Each row is a point. The points of each table are mixes of a few directions, plus a little noise. How many directions does each table use, and how many do they share? Where both have some left over, give the other angles between the two spaces (their principal angles), to ten degrees, smallest first.

First:
[[ -2 -25]
 [ -1 -18]
 [  3  47]
 [ 10 115]
 [  0   6]
 [ -5 -75]
 [ -2 -48]]
Second:
[[  6  73]
 [  1   2]
 [  4  59]
 [ -5 -65]
 [ -6 -67]]
Directions: first 1, second 1, shared 1

First, 7 rows:
[[ -3   1   2]
 [ 31 -31 -46]
 [-55  57  85]
 [-35  36  53]
 [ -5   3   4]
 [ 52 -55 -83]
 [ 12 -13 -18]]
Second (5 x 3):
[[-28   4   2]
 [100  81  31]
 [-58  -8  -3]
 [ 11 -22  -8]
 [-24 -55 -21]]
Directions: first 1, second 2, shared 0; angles 30

First (8 x 4):
[[ 14  -9 -20  31]
 [ 56 -34 -80 121]
 [-21  12  29 -44]
 [ -7   4  10 -15]
 [-13   8  19 -28]
 [  2  -1  -3   4]
 [-10   6  14 -21]
 [-22  13  31 -47]]
Second:
[[ 13  21 -42 -28]
 [-56 -50  11  19]
 [-41 -25 -17   1]
 [-21 -24 -38 -22]
 [ 54  76  54  32]
 [ 59  -6  16 -19]
 [ -8   9  16  16]]
Directions: first 1, second 3, shared 0; angles 90

First (8 x 8):
[[  55  -72   -8   13  -67  -54  -37  118]
 [ -36   60  -42  -25   27   38   -3  -55]
 [  14   18  -44   -6   48   30    2   40]
 [   4   12  -16    0   37   21    8   10]
 [  38  -98  102   44  -66  -72   11   38]
 [ -47   44   30   -4   30   26   30 -106]
 [ -17   30  -41  -21   -9   11  -19  -17]
 [ -10    3   17    2    2    2   10  -29]]
Second, 10 rows:
[[-23 -26  11  11  16 -21 -18  23]
 [-13 -16   4   8   7 -15 -11  10]
 [ 76  90 -32 -38 -47  65  58 -70]
 [ 83  95 -34 -43 -49  71  64 -76]
 [ -9  -9   3   5   4  -8  -6   7]
 [-59 -68  25  33  36 -52 -46  55]
 [-12 -14   5   5   8  -8  -8  12]
 [ 60  69 -26 -33 -38  52  48 -54]
 [-55 -62  23  28  33 -46 -41  48]
 [-50 -56  22  27  30 -41 -39  47]]
Directions: first 3, second 1, shared 0; angles 60

First (10 x 9):
[[ -35    4   39   24  -24  -20   34  -14   -5]
 [ -51    6   56   34  -35  -29   49  -20   -7]
 [  40   -4  -45  -27   28   24  -39   16    6]
 [  31   -4  -35  -21   21   18  -30   13    5]
 [ -40    4   46   27  -27  -24   39  -16   -6]
 [ -41    4   45   28  -28  -24   39  -16   -6]
 [   0    0    1    0   -1    0    1   -1    0]
 [ -17    2   20   12  -12   -9   17   -7   -2]
 [   5    0   -5   -3    3    3   -5    2    0]
 [ 108  -11 -121  -72   73   63 -105   44   16]]
Second, 7 rows:
[[-64  17  63  51 -56 -46  66 -23   1]
 [-37 -57  88 -24  48  30  10 -34 -65]
 [ 38  25 -65  -2  -9  -2 -25  24  34]
 [ 25   9 -36  -8   3   5 -19  14  15]
 [-31   8  32  24 -26 -22  32 -12  -1]
 [ 35  -1 -42 -22  21  18 -33  15   8]
 [ 34   0 -41 -20  19  17 -32  15   8]]
Directions: first 1, second 2, shared 1
